Every row gives one point. Examples show where two turns around zero, p and q, send a point. Write where each new point lands after one turn and then the other. Backwards means that the second turn is done in reverse. Each puzzle has new turns, and all numbers are rounded.

Turn p:
[ -5 -17] => [-18   2]
[ 43 -28] => [-21 -47]
[-38  45] => [39 44]
Turn q:
[ 2 20] => [-6 19]
[45 48] => [22 62]
[-30 -21] => [-19 -31]
[-17 -47] => [  3 -50]
Where do these land?
p, then q: [-17 -32] => [-36  -3]
q, then p: [-38   4] => [-17  34]
p, then q: [55 28] => [ 53 -31]

Turn p:
[ 47 -27 -44 -17] => [ 22 -48 -29 -39]
[ 23   5 -26  37] => [ 41  -8 -26  14]
[-41  -7  25   4] => [-34  32   2  14]
[ -8  18 -11  25] => [23 20 -5 13]
[-29  15  -1 -16] => [ -7  28  17 -14]
[ 34 -40  31 -46] => [-46 -58  11 -16]
[-27  35  25  13] => [ 0 34 29 27]
Turn q:
[ 46 -25  59  -7] => [ 69 -15  32 -16]
[ 18  -6 -18  -9] => [ 13   5 -24   3]
[-23   3 -15  10] => [-26   5  -1  13]
[-24  10 -20 -26] => [-28 -21 -23  -1]
[ 21 -32 -18   3] => [ 26  10 -17  27]
[37 12 10 -1] => [ 27  13  -3 -26]
[-76  39   3  30] => [-82   2  37  -1]
Where do these land?
q, then p: [29 11 16 35] => [ 11 -13  45   9]
p, then q: [ 33 -64  25   8] => [-19   0  -7  74]
q, then p: [-31  11  37 -48] => [-59 -14 -27 -19]
q, then p: [26  3 14 13] => [  8 -20  24   2]
p, then q: [-10  10 -40 -21] => [ 12 -22 -28 -29]
p, then q: [-14  43 -19  10] => [ 19  15   1 -44]
p, then q: [-33 -14 -33   2] => [-22  -2 -37 -23]

Turn p:
[  1  19  25   7 -13  12  -7  -6] => [  4  14  25   8  -2 -15   0  17]
[-18 -22 -20  10  -1  26 -18  16] => [ 19 -17   8  10 -14   2 -12 -37]
[ -4  22 -14 -12  -9 -31 -17   7] => [-27 -23 -10  16  10  -7 -15  16]
[ -6 -28 -18  13  14 -10  11 -28] => [  6   5 -27   5  12   9  29 -25]
[-4 -5 31 15  0  2 -1 27] => [ 23 -13  23  -4 -14  11   4  20]
[-18   7 -22 -31  33   5  26 -30] => [-32  38 -29   4  -7  26  -1 -20]
[ 38  11  41   0   4   7 -12   7] => [ 17  13  30 -21  23  -1 -11  32]
[  6  -8  10  -8 -40 -10 -12  24] => [ -9 -36  24 -15  -3 -21   1   8]
[  6   3 -33   7  11  -1  30 -17] => [ -1  18 -44  -5  -4  -6   4 -11]
Turn q:
[  4  11 -13  -4  -5  13   7  16] => [-20  -9 -11   7  -7   8   7   6]
[-72  19  10 -10  -7   9  15   6] => [-38  13   5  15  59 -10  16 -21]
[ 10  20 -12 -11  -6  11 -15  16] => [-19   7 -22   4 -11  16  -6   8]
[  2  16   5  10 -13  13  14 -33] => [ 17   7  -2  34  -4  -5  17 -14]
[ 14  -2 -15 -13  22   9  -9 -45] => [ 23  26  16  -2 -24  25  17 -17]
[ 11 -14 -18 -12  -8   9  23  18] => [-21 -31   6  -1 -17   6   4  -4]
[  4  14  -8   9  10 -12  -8   6] => [  4   6 -18 -14   0  -1   7   9]
[10 12 -3  8 20  9 -4  2] => [ 2 11 -4 -3 -8  5 14 20]
[ 15 -36  46   2   0   4   2   4] => [ 12  -8  39   8  -6 -23 -31  19]
[ 12  -8  -6   8 -10 -76 -10  -7] => [ 36 -10 -28 -47  -2 -29 -20 -27]
[-11 -33  13  13  -2  12 -14  17] => [  3 -15  21  -1  22   9 -23  21]
Where do these land?
q, then p backwards: [  9   7   7   8   4   9 -20 -10] => [ 1 14  8 12 19  7  5 -1]
p, then q: [-18 -33 -34  12 -29   0  -3   0] => [ 37 -19  19  -4  -4  -2   6 -38]
q, then p backwards: [ 19 -22  18  14   1  -3  24   0] => [ -3   2  11  19 -30   3 -11  21]
q, then p: [ 18  32  -1  10  10 -18   9 -10] => [-17  -8 -31 -11  -4 -22  -1  10]
p, then q: [-21 -25 -41   8  10  20  -8  10] => [ 43   0   5  17 -11  27   1 -22]
q, then p backwards: [ -6 -29  10  -1   9 -20   6 -10] => [ 18 -16   9   0 -16  20 -13  10]
q, then p: [  2  18  11 -33 -10  11   8 -10] => [ -4   5   1  33  -7 -20  15   9]
p, then q: [-16  74  20   1   3  10  -7   4] => [ -4  -1 -51   2  37 -12 -25  40]
q, then p backwards: [ 13 -22  11 -20   3  -8  -8  26] => [  9  15   1 -26 -11   9  -1  28]

Turn p:
[-40  27 -40 -31   6  53  14  -5 -48   2  35] => [ 23  60 -45  37  -2  22 -49  15  -7 -23 -18]
[ 40  30  12  -5 -26 -20  22 -14   1 -16 -27] => [-11  16  29 -11 -29  -1   9 -44  25  21  11]
[-38  38  13 -26 -29  31  20  21  -2   8  23] => [-22  32 -39   4 -18  14 -18 -11   2 -54  10]
[  8  -2  37  51  39 -61 -18  -1 -18  12 -25] => [-30 -57  42  -9   5 -28 -31   6 -21  44  23]
[ 15 -40  21 -26  12 -20  47  -5  30 -57 -30] => [ 17 -22  57   1  -2  -3  34 -55  -8 -24 -43]
[ 51  -3   2  18  26   9  40 -31  33 -30 -34] => [ -8   1  68  30 -10  20  43 -18  13  25 -20]
[ 26  -5  23 -30  15 -27 -36 -40  49 -33 -14] => [-10 -31  14 -22  48  24  30 -48  24  28 -22]
[  4 -27   0 -15  15 -10 -54  29   9  25 -48] => [  9 -61 -15 -41 -11   5   0  29  19  17 -25]
[ -1  -4 -21  -1 -31  10 -11  22 -43   0  42] => [ 40  35 -22 -12   5 -15 -23  18  -1 -16  31]
[ 42 -19   8  30  59 -59 -28  34  43  25  -6] => [-26 -51  50 -58  19  10  22  40 -36  40   2]
[-59  16 -53  25 -35  29   7   5 -12  -2  24] => [ -6  55 -44  28   4 -45  -9  35   6 -28  -8]
[-38 -13 -24 -23 -32  20   5 -17 -18  56  33] => [ 20  20 -81  19 -13  -3   4   8 -30  -5  11]
[-10   3  21  34 -18  45  -9   1 -22  11  28] => [  3   4 -16  35   5   2 -11  26  14 -23  49]
Turn q:
[ 19  -4  20   3  51  47  15  32 -28   6 -18] => [ 51  36 -30   7  15  11  22  38 -19 -13 -19]
[-22  21  50  48 -17 -49 -21 -29  18  45 -26] => [  5 -20  65  24  -2 -50 -47   3  -4  41 -34]
[ 32  13   7 -20  29  19  23   6 -48 -36 -13] => [ 37   6 -32   7   1  17  32 -15 -33 -42 -16]
[-17  -9 -28  28  -5   0 -26 -22  20 -21  44] => [-21  11   6  23  -9  20 -23 -23  21  18  49]
[-21  -4   7 -29  32 -16  33  14  10 -26   2] => [-16  -6  -1 -11  21   7  12  17 -49 -22  21]
[-19  -3 -76 -13   2  16 -11  -2  -4  -5 -12] => [-37  34 -52 -19 -13 -11   4 -24   6  10  17]
[ 13 -11  -2   9  -2  51  15  32 -37 -52 -36] => [ 11   6 -70  32  15  25   8   8  -1 -39 -32]
[-36  -7 -59 -22 -35   3 -24  39 -28 -15  45] => [-46   6 -40 -27 -65  31 -19   5  19 -18  32]
[ -3  47  19  24 -47 -32   5 -38  46  48   8] => [-28  -7  87   8  -5 -43  -6 -16  35  15 -19]
[  0  16   2  38 -30 -21 -42 -56 -23  41   7] => [ 13  -1  36  18 -46 -18 -25 -42  23  51 -21]
[ 23 -42  25  -5   6 -21  51  -7  14  23 -12] => [ 10 -43  12   2  27 -15  49  28 -12  24  -1]
[ 49 -24   9 -47  26 -24  11  40  24 -21 -34] => [ 30 -40 -28 -45  52 -19  16  14 -12 -34  14]
[ 29  23  41  36   3 -29   7  -6  30  42   2] => [ 32 -10  63  16  11 -43   0  16  17   8  -5]
[-45 -16 -15 -49 -13  56 -34  -3   4 -29  42] => [-39  30 -18 -34  -2  86 -19  -8  10   2  12]
Where do these land?
p, then q: [-32  -8  27 -19  19 -20  24  10  20  26  -8] => [-19 -16 -41  12 -19  24  -1 -11 -22  20 -20]
p, then q backwards: [  5  55 -60   8  -8  20  -2  -9  32  19 -17] => [-37  -5 -34   8 -18  62  13   5  -3  44  -2]
q, then p: [ 14 -38  15 -13  65   7  30 -13 -50 -20  17] => [ 54  47  26  31 -40  17 -15  22 -11   9  32]
p, then q: [ 37   5  19  13 -57  49  11 -13  15  49  40] => [-35  28  24  33 -31  25  51   9  37 -35  40]
p, then q: [ 16  17  38  41 -61 -10   3  -6  16 -15  13] => [-31 -12  60  14  -5  21   9  -3 -19  -3  48]
p, then q: [-59  -8 -35  -8   7   2 -25 -24  24  21   8] => [-13  24 -53  -1 -11 -51   2   4 -24   8  14]
q, then p backwards: [ 13  -2   0  19 -15  18 -17  48  12   2  12] => [ -5  10  -6  10 -13  41 -29  25 -17  -8  -6]
q, then p: [-20  33  23  -4  35 -41 -64 -25   2  -6 -39] => [ 20 -36 -19 -19  25  15 -45 -20  24  68  18]
p, then q: [ 26 -13   9  43 -51  68  28   3  11   8  -8] => [-32 -20  32  56   6   2  19  26  40 -44  28]
p, then q: [  9  17   5 -11  12  27  48  33 -53 -52  39] => [ 48   7  24  25   9  31 -46 -45  15 -51 -17]
p, then q: [-21 -11 -38 -67  19 -28 -49 -25  35  -7 -50] => [-14  11 -47 -47  48 -52  29 -13 -16  49 -32]
p, then q: [  2 -30 -22 -14  10 -47 -17  15  25  11  -8] => [  6 -23 -22 -41  -4 -10  31   8 -32   7 -18]
q, then p: [ 29 -14  30  27  31 -29  37  14 -52 -61  25] => [ 65  25  58  31   9 -32   5  26   9  -4  44]
p, then q: [-21  -4 -11 -14  -4 -17  -7  -8 -38  26 -23] => [  1 -15 -19 -21 -24 -23 -11 -18  27  24  -1]
